Each row of a before or after table is a point. One or more steps were done to the points. Then noise was added and the rows were shuffled. The steps act on columns, c1 being the first. Name the steps. A step turns or swaps two columns, mirrors them in a line or flattens them onto one, adds a multiple of one to another, or multiplies or shifts one. Angles are multiples of 10 degrees, from the lower column toward the higher: turns from -170 to 170, lines from 10 to 170 but not 90. Use the fewest steps. Two steps may share a column if one is a turn and the other turns, adds or multiplies; they go together, in the order done. Otherwise the lowest column goes first.
(in the rows, 128 means zero)

Before:
[[ 75 180 141]
 [ 92 121  82]
 [154 122 141]
 [ 91 117 147]
 [114 127 159]
 [143  98 151]
 [164 110 140]
 [168 118 158]
 [122 160  65]
 [106 170  64]]
After, 10 rows:
[[ 92 218  87]
 [ 91 158 105]
 [113 118 129]
 [168  39 151]
 [121 205 131]
 [164  58 133]
 [142  74 114]
 [104 233 134]
 [ 72 207 154]
 [154  76 142]]
Steps: add 1.5 times c1 to c3; turn c2 and c3 by 70 degrees

Before, 9 rows:
[[ 44 137  80 134]
 [ 69 151  79 138]
 [ 81  68 135 163]
 [ 75  98  81 137]
 [158 144 185 108]
 [ 96 199 170 121]
 [116 208 142 135]
 [111 168 127 162]
 [ 86  99  75 129]]
After (9 x 4):
[[186 173 111 187]
 [141 157 204 133]
 [166 149 163 119]
 [168 154  79 163]
 [155 158  76 160]
 [174 183 125 166]
 [144 126 210 156]
 [ 92  86 169 117]
 [184  93  80 141]]
Steps: turn c1 and c4 by -130 degrees; turn c2 and c3 by 60 degrees

Before, 12 rows:
[[121 139 138  89 151 131 152 196]
 [129 164 163 114 134 119 147 126]
 [104 134  73 168 134 145  91  89]
 [142 130 140  72 145 153 132 176]
 [145  98 131 114 123 143 158 110]
 [111 134 164 126 188 135 149 130]
 [183 136 129 110 114 181 143  65]
 [113 147  42 169  67 201 152 101]
 [165 161 131 137 129 159 162 169]
 [136 185 117  99 136 110 171 130]
 [167  93 123 145 101 156 126 121]
 [172 135 120  97 159 136 171 156]]
After, 12 rows:
[[143 139 142  77  93 148 134 175]
 [143  90 116 101   6 120 176 129]
 [128 107 158 110  51 123 149 127]
 [166 127 116 143 246 157 126 120]
 [122 144 137  92  66 133 154 191]
 [184 111 124 104 137 184 145  68]
 [115 165 166 124  18 137 145 128]
 [169 158 117  97  61 151 169 157]
 [117  71  45 163 198 212 149 101]
 [107 136  71 171 107 134  88  90]
 [145 136 136 113 197 147 154 110]
 [156 107 128 135  64 168 162 166]]
Steps: turn c2 and c5 by -130 degrees; multiply c5 by 2.5; add 0.3 times c7 to c6

Before, 10 rows:
[[145 147 160 141 140 222 151 161 126]
 [106  41 143 144 158 107 184 145 100]
 [148  70 149 171 134 201 173 160 229]
 [ 67 103  90  98 132 101  84  60  89]
 [168 142  37  93 140  90  99 151  99]
 [100 150 142 108 190 138 169  85 106]
 [175 135 134 171 139 101 156 136 120]
 [ 91 129 116 217 209  94 153 148 136]
 [ 78 122 162 105 146  97 156 151 111]
 [186  74 159  89 172  99  92 122  92]]
After, 10 rows:
[[144 142 160 142 159  67 151 140  58]
 [ 98 143 144 109  85 106 170 190 135]
 [175 133 135 173 137 139 155 139 155]
 [ 66 110  89  97  60 118  82 131 174]
 [168 139  37  91 151 132  99 139 176]
 [185  90 159  89 121 119  93 172 174]
 [148  85 148 171 160 159 172 134   8]
 [ 79 123 162 105 151 134 155 146 163]
 [ 92 129 115 217 149 157 153 208 150]
 [107  68 144 144 145 121 185 159 160]]
Steps: multiply c2 by 0.7; swap c5 and c8; turn c6 and c9 by -130 degrees

Before, 11 rows:
[[150 119 104 145 152 128 113 106 117 138 124]
 [ 93 115 122  91 161 156 101 105 135 135 142]
 [142 208 123 135 162 144 109 137 135 115 117]
 [145 126 129 120 162  38 106 143 114 114 126]
 [106 158 140 131 145 109 145 122  99 128 129]
 [148  96 121 134 152 161 134 117 139 109 143]
 [137 101  94 101 135 135 132 133 120 124 123]
 [139 113 115 132 141 137 145 108 159 133 111]
 [  7  97 107 138 164 125 143 131 106 126 131]
 [113 101 107 130 101 148 128 150 143 150 155]
 [149 111 111 138  36 158 107 140 148 113 129]]
After, 11 rows:
[[166 125 114 119 152 162 134 143 141  90 143]
 [ 92 139 153 131 145 113 124 102 158 128 129]
 [ 58  96 116 102 162 141 129 132 107 102 118]
 [148 147  86 138 102 147 132 135  76 172 156]
 [152 120  94 113  35 153 133 145  93  98 129]
 [144 122  81 104 151 126 129 126 176 148 124]
 [136 109 130 128 162  37 111 110 109 101 126]
 [127 143 115 181 161 150 132 143 167 142 142]
 [116 241  85 182 165 128 127 107 137 125 131]
 [146 126 102 121 140 140 131 164 144 138 110]
 [157 116  59 152 136 136 129 118 123 120 124]]
Steps: turn c1 and c2 by 70 degrees; turn c2 and c4 by -150 degrees; multiply c3 by 2; flatten c6 and c7 onto the line at 10 degrees; turn c8 and c9 by -110 degrees; multiply c9 by 2; multiply c10 by 2

Before, 14 rows:
[[122 141 137 163 135  67  99 103 151 171  64  67]
 [203 132 132 137  75 134  82 109 203  88 107 129]
 [186 149 176 146 126 143 115 160 151  75 122 142]
 [110 129 102 181 164 155  64 149 145  67 191 178]
 [ 54 120  46 132 167  98  90  70 103 103 100 132]
 [160 143 166 118  54  78 118 162 157 111 119 121]
 [172 140 139 147 160 113 134 179 209  66 133 197]
 [159 103  56 150 185 146 119 163 112  59 177 136]
 [ 95 121  85 134 171  70 119  71 133 180 156 111]
 [137 134 125 172 129 194 166 182 198  62 162 170]
 [103  75 142 108 153  99  89  74 144 114 110  95]
 [181 163 153 162 127 145 146 124 147  60 153 175]
 [115 131 135 163 117  42 113  82 171  97 116  69]
 [140  57  75 201 154 144 115 137  97  72 162 196]]
After, 14 rows:
[[139 116 220 209 104 116 129 144  84 179 139 192]
 [182 130  80 205  81 141 131 111 129 135 161 179]
 [124 130 120 105  84 104  77 118 180 179  93  66]
 [159 156 100 145   4  94 166 168 164 113 133 119]
 [105 163 170 133 102 115  33 105 147 100 126  90]
 [189 151  87 190  69 164 157 170 149 132 138 142]
 [ 91  94 156  83 129  61  46  82 115 150 156 109]
 [137 126 127 203  77 210 218 151 160 148 200 169]
 [160  72 181 202 132 117 163 173  85 125 157 132]
 [171 134 108 196 112 156 191 176 187 124 186 197]
 [199 129 117 167  24 186  74 138 202 122 158 125]
 [112 105 141 201 109 134 110 198 106 157 189 180]
 [114 129 116 167  64  63  60  92 172 150 148  75]
 [ 53  63 177 158 119  99  34  93 132 122  93 131]]
Steps: turn c2 and c3 by -120 degrees; turn c4 and c10 by 70 degrees; shift c5 by -50; turn c9 and c11 by 40 degrees; add 0.7 times c9 to c6; multiply c8 by 1.6; turn c7 and c8 by -50 degrees

Before, 12 rows:
[[150 179  90  71 158 124 127 171 101 152 164 124 120 114]
 [113 123 155  82 153 117 186 155 193 128 156 108 132 141]
 [162 108 133 119 133  90 120 170 132 136 178 133 116  47]
 [ 96 125 153 165 126 128 131 191 110 144  65 145 180  63]
 [109  75  41 102  81 136 165 147  98 140  87 192 141 110]
 [172  83 111 174 160 201 196 129 105  72 157 121 122  65]
 [224 166 122 102 119  62 192 102 115 153  84 121  86 161]
 [171 131 138 168  97 123 216 164 129 124 192 236  56  68]
 [142 116 184 180  48 141  78 148 118 104 105 147 105  70]
 [156 139 102  86  73  56 131 135  34 171 135 135 124 163]
 [198  94 103 135  72 171 200 117  77  90  87 210 171  94]
 [162 178 133 129 100  73 135 182 143 131 157  48 120  85]]
After, 12 rows:
[[185 178 184  99  83 123  51 145 152 118 108 177 127 147]
 [200 105 147  84 142 113  98 182 134 191 168  68 138 105]
 [181  84  98 144 110 117 162 139 147 202 129 157  33 152]
 [190 161 102 151 147 127 130 116  92  83  78 234  73  48]
 [152 136 128 155 157 115  47 164 131 168 178 141 124  92]
 [131 197 112 123 185 147 111 132 147  56 161 126 103  40]
 [131  59  93 123 171 129 110 173 151 125 160 119 101 121]
 [101 154 150 102  88 141  79 187  77 134  59 139 107  86]
 [126 156  44 183  81 140 131 150 128 117  89 196  88  79]
 [193  84 118 109 185 116 179 103 171 192  89 145 125  95]
 [112 100 165 169 145 117 171 143 114 141 155 103 187  93]
 [141 156 134  95 140 121 127 169 203 127 192 246 149  17]]
Steps: turn c1 and c5 by 50 degrees; turn c1 and c12 by 20 degrees; turn c2 and c4 by -130 degrees; multiply c10 by 0.4; turn c6 and c10 by -70 degrees; turn c7 and c14 by -60 degrees; turn c9 and c13 by 100 degrees

Before, 11 rows:
[[119 112 140 145  67 120 150 156 155 149 129 164 125 122 128 148 151  96]
 [109  93 168 177 116  98 145 124 121 119 112 139 121  85 124 156 126 114]
 [148 142 120 160  83 107 189 156  89 105 119 151 103 134 126  97 106 137]
 [175 190  56 121 158  80 120  77 106 118 101  93 101 150  79 203 167  87]
 [127 147 144 181 103 139 144 137 121 144 141 161  87 121 158 118 129 138]
 [153 101 117 159  91 132 115 128 155 192  83 133 156 115 132 133 134 110]
 [210 100  94 115 146  59 137  78 101  97 158 112 103 178 109 190 148 137]
 [139 100 180 155 108 138 171 119 151 161 138 129 165 141 127 118 138 106]
 [171  86 126  73 135  88 177  62 144 144 139 105 128 130 141 190 123 133]
 [177 173  94  94 135  61 110 107 100 117 117 106 117 142 109 146 183 138]
 [180 107 123 118 154  47 166 102 157 146 125 114 135 160 162 171 136 107]]
After, 11 rows:
[[182 132  90  93 133  59 114 208 102 106  80 127 121 112 111 148 186 152]
 [113 147 167 178 119  98 143  75 119 107  73 121 120 102 126 152 131 113]
 [180 160 123 121 156  55 166 110 156 158  90 102 137 135 160 171 139 137]
 [150  96 121 161  84 112 188 134  90  95  77 143 103 163 125 100 106 112]
 [209 185  90 113 144  59 137 108 101  80 115 132 103 152 113 188 148 151]
 [153 138 121 155  91 128 115  87 157 235  43 108 154 120 135 134 132 115]
 [179 155  56 123 159  88 123 248 106 116  57  76  99  96  85 200 165 145]
 [135 146 177 155 108 135 175  86 154 181  93 113 167 141 128 118 139 120]
 [173 208 124  71 140  88 177  99 145 149  98 125 128  96 145 190 125 151]
 [131 111 146 184 104 140 146 151 124 154  98 155  85 168 157 125 128 105]
 [114 107 142 145  61 115 151  91 157 164  96 110 120 172 134 150 149  83]]
Steps: turn c2 and c8 by 110 degrees; multiply c8 by 1.6; multiply c10 by 1.6; shift c11 by -40; add 1.5 times c12 to c14; turn c12 and c18 by -70 degrees

Before:
[[ 32 144 189 114 127 184 134 181 201 147 102 111 175 109 119  98 152 128
  167 166]
 [ 99 102 180 111 114 194 152 199 160 133 115 112 156  60  41  85 124 138
  132 198]
 [193 181 117 176  54  81  61  93 158 107 153 140 106 149 167 131 117  78
  156 136]
 [ 79  83 136 118 172 190 169 127 182  50  86 163 178  97 100 128 127 156
  183 141]
 [172 128 110 163  80 128  24  86 173  91 172 146 140 181 114 132 199  95
  121 117]
 [176 147 119 173  24 108  67 156 147  98 120 179 162 206 113 157 143  96
  136  77]
 [112 123 168 144 140 203  96 193 126 178 100 127  99  88 134  53 136  87
  121 126]
 [ 76 130 203 121 176 198 158 174 157 194 103 136 116 127  36  66 121 100
  188 174]
 [ 70 130 217 140 157 168 130 184 101 154 152 177 127 115 117  68 134 121
  110 199]
 [118  89 172 137  98 127  85 160 128 130 167 133  95 131 142 145 147  23
  147 145]
 [151 139  94 244  90  99  74 163 202  63 162 129 134 176 101 166 145 130
  139  89]]
After (11 x 20):
[[ 97  68 176 154 135 115 148 201 147 132 117 114 157  63  38  88 127 136
  136 204]
 [113 114 171 134 147  87  88 155 135 126 160 136  96 119 145 134 149  21
  149 143]
 [ 74  74 131 119  96 105 172 119 180  56  92 174 188 103  98 124 123 157
  182 139]
 [178 150 125 119 206 144  66 157 148 107 126 181 159 207 109 156 143  92
  131  77]
 [114  75 166 113 122 142 102 192 130 180  95 128 102  91 141  56 131  84
  116 120]
 [ 74  78 200 108  98 159 151 178 159 200 105 148 112 125  34  62 110 105
  197 172]
 [ 24  82 188 142 137 159 126 182 199 143  95 102 167 112 119 106 157 127
  165 165]
 [ 74 108 209 102 111 138 128 191  94 164 144 181 131 111 112  72 135 117
  107 193]
 [190 165 122 108 188 166  60  91 159 110 162 138 103 138 169 132 117  66
  148 142]
 [171 120 109 115 169 134  24  88 171  84 175 141 142 190 108 133 203  84
  126 118]
 [157 150  92  28 182 130  70 163 204  69 163 123 133 179 109 172 150 130
  130  87]]
Steps: multiply c6 by 0.7; turn c2 and c6 by 70 degrees; turn c4 and c5 by 160 degrees; multiply c5 by 0.7

Before (9 x 24):
[[176 115  89 122 106 115 175 123  85 179  68 152 168 196 133 163 110 168
   98  98 117  96 173  67]
 [181 166 193  85 146 130 139 163 151 144  76 126 178 151 172 123 108 172
  145  92  98 141 148 152]
 [ 88  98 184 198  55 129 147  68 147 121 137 162 151 173 160  94 151 115
   87 144  98 144 149  67]
 [152 110 122  84  90 128 157 133  46 205 126  53  70 196  98 106 159 202
  142 113 126  55  86 127]
 [172  88 207 130 133 130  98 146  63 155 103  90 108 141 189 160 162 176
  130 200  65 119 115 155]
 [170 103 118 132 172  60 129 126  90 121 104 106 178  92 159  99  66 115
  177 147  99 172 150 122]
 [188 100 149 181 149  55  59 188 111 173  55 124 147 139 173  71  61 191
  143 145 158 125 144 149]
 [ 89  79 190 199  54 100 171  68  90 157 160  71  64 156  89 129 165 137
  153 113 147 149 102 139]
 [115  59 173 101  64  62  60 146 163 197 139 162 130  82 117  95  66 164
   78 129 162 149  94  98]]
After:
[[146 110 125 210  91 165 154 184  45 206 128  23  69 120  97 105 160  91
  193 116 125  65  54 127]
 [116 100 148 101 150  65  59 239 113 174  54 139 147  80 175  74 103  93
  179 143 158  90 166 151]
 [113 104 120  95 171  46 129 176  90 121 103 125 179 150 159 100 101  88
   98 145  97 132 190 120]
 [ 98  58 173 112  60  60  63 197 163 200 139 128 129 177 116  94  75 163
  179 130 164 113  37  98]
 [133  79 190 104  56  96 171 120  93 160 161  52  61  53  89 129 138 102
  126 112 151 131  85 140]
 [128  96 186 117  56 123 149 119 146 120 138 177 149  43 160  97 129 172
  129 144  98 143 166  66]
 [155  86 206 136 131 136  97 196  60 155 103  81 105 118 190 162 172 110
  172 202  65 118 111 154]
 [135 167 195 172 147 124 141 211 149 145  76 142 177 147 173 124 137  97
  165  93  97 138 175 153]
 [132 115  91 184 108 134 179 176  87 177  70 189 168  88 133 162 134 142
  177 102 116  92 222  69]]
Steps: flatten c1 and c17 onto the line at 60 degrees; turn c4 and c14 by -130 degrees; turn c6 and c22 by 30 degrees; shift c8 by 50; multiply c23 by 2.5; turn c12 and c23 by -20 degrees; turn c18 and c19 by 110 degrees

Before:
[[111 104 125 158 109 117 124  88 120 124 113 127 138 132 128 133 162 134
  110 130 120  94 143 138 129 111 117 115 129 119 112 129]
 [142  99 124 122 123 165 122 134 140 137 121 131 120 121 161 132 123 130
  137 144 124 140 135 144 122 199 111 122 125 120 112 116]
 [123 134 129 128 106 110 121 134  76 132  97 123 123 125 133 138 122 136
  126 140 110 125 123 142 118 149 134 120 124 118 133 117]
 [ 73 113 135 123 124 123 132 114  92 129 128 117 127 134 142 122 135 135
   60 132 112 151 164 143 157 120 123 132 180 126 141 130]
 [109 120 134 129 106 119 142  93 124 133 102 109 149 143 130 152 185 154
  132 151 110 140 124 108 122 117 127 110 123 131 140 119]
 [135 121 189 134 104 133 130 130 117 134 103 137 130 107 142 124 149 134
  130 111 149 142 139 134 126 240 112 119 142 159 112 115]
 [135 105 140 177 133 115 118 135 143  99  92 120 126 121 147 159 134 137
  127 151 177 152 128 141 118 118 115 118 127 141 120 113]
 [137 113 123 128 216 113 121 128 138 132 110 125 151 127 130 132 157 119
  108 147 129 149 120  76 118 110 117 134 127 123 112 109]
 [ 98 128 124 117 113 123 144 138 140 129 128 130 148 139 126 134 132 143
  126 155 175 142 130  75 122 118 119 134 159 164 113 125]
 [130 119 155 119 112 163 120 133 144 127  93 132 130 117 133 172 137 121
  132 147 131 122 118  98 119 107 176 125 129 118 139 121]
 [129 130 161 171 108 131 138 136 136 128 100 116 161 133 130 212 122 123
  116   7 116  76 126 143 177 112 144 127 157 135 125 160]
 [136 133 145 116 107 113 119 135 141 127 102 110 132 130 152 124 143 123
  130 147 145 142 126 141 145 134 112 163 144 118 144 111]]
After (12 x 32):
[[ 72 110 134 123 125 126 134 111 114 129 125 136 126 137  92 119 136 132
   64 134 115 151 162 153 155 118  74 134 179 124 143 128]
 [ 96 130 123 114 112 126 142 133 130 132 129 139 149 137 141 132 132 143
  126 111 172 138 130  44 123 119  74 136 160 166 115 125]
 [138 113 125 129 216 119 119 127 127 133 114 139 149 126 136 133 153 116
  107 117 125 149 121  46 119 113  73 135 124 122 113 109]
 [135 107 139 179 136 115 120 136 115 100  92 147 125 121 145 158 134 138
  124 120 177 152 129 151 120 116  67 119 128 141 121 108]
 [107 118 131 127 105 119 144  92 127 136 101 157 153 138 124 148 183 156
  131 129 114 136 122  96 122 118  79 112 125 133 140 119]
 [111 103 128 156 109 120 125  90 127 125 112 126 139 134 118 132 157 130
  110 133 118  95 145 146 132 114  70 113 130 116 113 127]
 [143  98 123 126 122 164 126 137  93 135 117 137 124 117 138 132 127 131
  133 118 128 142 135 157 124 204  63 121 124 124 112 118]
 [127 130 165 168 110 130 137 136 128 122 103  69 163 132 140 208 124 124
  120 214 114  75 125 151 180 113  93 126 161 132 122 156]
 [133 117 187 136 106 131 131 130 116 137 101 112 129 106 115 124 152 135
  127 127 151 141 140 137 130 238  66 114 141 158 115 114]
 [137 134 144 121 106 116 118 136 101 130 102 142 135 128 144 121 145 126
  125 131 150 147 125 144 149 133  61 165 143 118 144 115]
 [125 133 127 125 108 116 122 138 123 131  98 134 121 123  79 138 121 135
  130 125 107 124 123 144 115 150  80 120 126 122 130 117]
 [127 117 154 122 115 166 119 134 122 131  89 137 129 116 145 172 138 122
  132 110 128 119 118  76 123 108 123 126 131 115 142 123]]
Steps: turn c9 and c15 by 90 degrees; turn c12 and c20 by -130 degrees; multiply c12 by 0.7; multiply c24 by 1.6; shift c27 by -50

Before (8 x 64):
[[122 141 142 111 168 113 138 105 152  93 125 113 133 151 150 127 146 115
  118 134 123 133 140 136 147 134 155 119 114 120 111 123 126 123 119 132
  139 119 139 119 130 130 138 107 132 117 139 113 122 119 124 132 135 113
  124 148 143  98 123  85 114 130 120 117]
 [ 97 145  89 105  88 112  91 108 149 118 116 126 117 150 121 136 159 129
  166 137 142 118 128 135 131 105 108 146 131 119 101 108  83 116 143 153
  135 130 107 150  93 124 138 132 148 120 127 120  99 146 164 145 138  87
  170 133 166 118 113 126 162 131  71 126]
 [113 132 133 115 128 138 126 114 119 177 112 119 125 160 135 118 113 123
  140  84 120 153 139 136 128 116 130 149 109 100 134 122 110 122 105 139
  148 128 131 161 116 145 121 127 168 147 113 129 156 111 141 166 148 131
  146 109 159 139 131 102 146 113 124 153]
 [157  98 136 140 135 149 104 138  97 118 163 157 127 155 123 112 116  91
  130 135 119 131 118 113 159 161 122 132 122  96 101 132 151  94 127 103
  123 138 134 119  98 105 146 127 123  96 109 129 123 130 135 116 130 119
  135 124 121  96 104 149 134 121  99 132]
 [122  90 139 142 128 108 128 159  87 130 115 116 148 132  96 103 135 154
  132 100  98 127 164 144 126 140 121 138 139 136 133 154 146 152 115 119
  152 107 121 134 120 146 131 132 156 132 117 146 113 150 138 169 129 133
  111  73 122 127 140  78 110 141 159 111]
 [116 109 109 138 140 126 108 107 110 111  94 157  98 159 114 120 130 181
  173 138 114 129 159 109 137 117 127 134 145 113 132 115 117 131 108 106
  132 107 104 138 107 122 154 102 131 127 105 152  95 140 132 126 118 122
  117 114 152 106 139 140 152 131 102 131]
 [109 112 127 154 167 113 184  99 169 112 139 119 101  87  91 146 110 129
  128 150 140 112 182  99 118 145 166 106 134 158 141 131 124 127 118 158
  113 110 112 174 129 108 141 107 130 166 133 139 136 122 118 107 151 119
  121 123 125 113 108 180 141  76 144 154]
 [125  92 124 103 113  78 137 148 123  90 120 120  76 164 129 141 131 153
  146 131 107 123  88 152 125 122 130 130 164 101 110 115 125 123 125 172
  149 135 160 150  93 136 167 129 110 148 148 102  78  94 131 134 123 141
  136 147 121  96 118 161 140 130 119 127]]
After:
[[111 132 129 115 125 138 125 113 117 175 112 115 122 161 135 118 111 123
  139  83 121 155 142 135 129 117 132 147 115 101 132 122 108 143 104 138
  149 128 131 160 116 144 122 127 168 146 194 130 149 113 144 169 149 131
  147 127 158 139 129 103 148 111 122 151]
 [110 110 130 153 165 113 184  98 167 115 139 117 104  84  93 145 109 129
  127 148 139 112 182 100 117 146 165 109 129 159 141 131 125 121 121 158
  111 110 113 172 130 109 141 108 131 166 156 143 126 123 118 106 150 118
  121 125 125 113 110 180 141  77 145 156]
 [117 110 115 136 139 126 108 108 110 110  93 156  98 160 116 120 131 182
  176 138 113 130 161 108 137 120 126 132 136 113 130 114 117 113 110 106
  132 108 105 140 106 122 152 100 129 128  10 152 139 141 132 126 116 122
  119 123 151 108 139 141 152 131 102 133]
 [123 140 139 111 168 113 140 106 151  94 128 114 136 151 149 127 145 117
  116 132 124 134 142 135 147 135 154 119 121 122 111 124 126 141 120 132
  139 120 140 118 127 131 137 106 134 120 123 111 117 120 122 131 134 114
  124 129 142  98 123  83 113 130 120 116]
 [ 97 145  89 104  87 110  90 106 147 121 112 126 119 150 119 138 161 130
  167 137 147 118 127 136 131 107 106 144 118 120 103 108  83 124 146 153
  136 127 106 149  96 125 137 134 148 121  44 120 119 146 164 146 139  89
  168 126 165 117 115 125 161 134  70 125]
 [122  93 140 145 129 107 129 157  86 130 114 119 137 129  97 102 135 154
  131 101  97 128 165 144 126 140 123 140 155 134 130 155 145 127 114 119
  154 106 123 134 119 146 131 134 157 131  74 146 134 150 141 170 130 135
  111 130 123 127 141  78 112 141 159 112]
 [126  91 135 101 112  75 136 146 123  90 120 121  81 166 128 140 133 155
  143 132 108 122  89 154 127 119 130 125 134 100 110 115 125  91 126 172
  152 134 161 150  92 136 167 127 110 149   7 100  89  94 132 133 123 142
  136 119 121  96 118 159 140 130 121 127]
 [157  97 139 142 135 148 101 139  93 121 161 154 126 156 125 114 117  89
  128 137 120 132 119 114 158 160 124 133  94  95  98 133 149 123 126 102
  122 137 134 119  99 107 145 128 124  95  94 130 144 130 137 115 130 118
  132 127 121  96 104 149 133 118  99 131]]
Steps: turn c29 and c34 by -70 degrees; add -0.3 times c34 to c3; flatten c13 and c56 onto the line at 10 degrees; turn c47 and c49 by -70 degrees; multiply c47 by 3
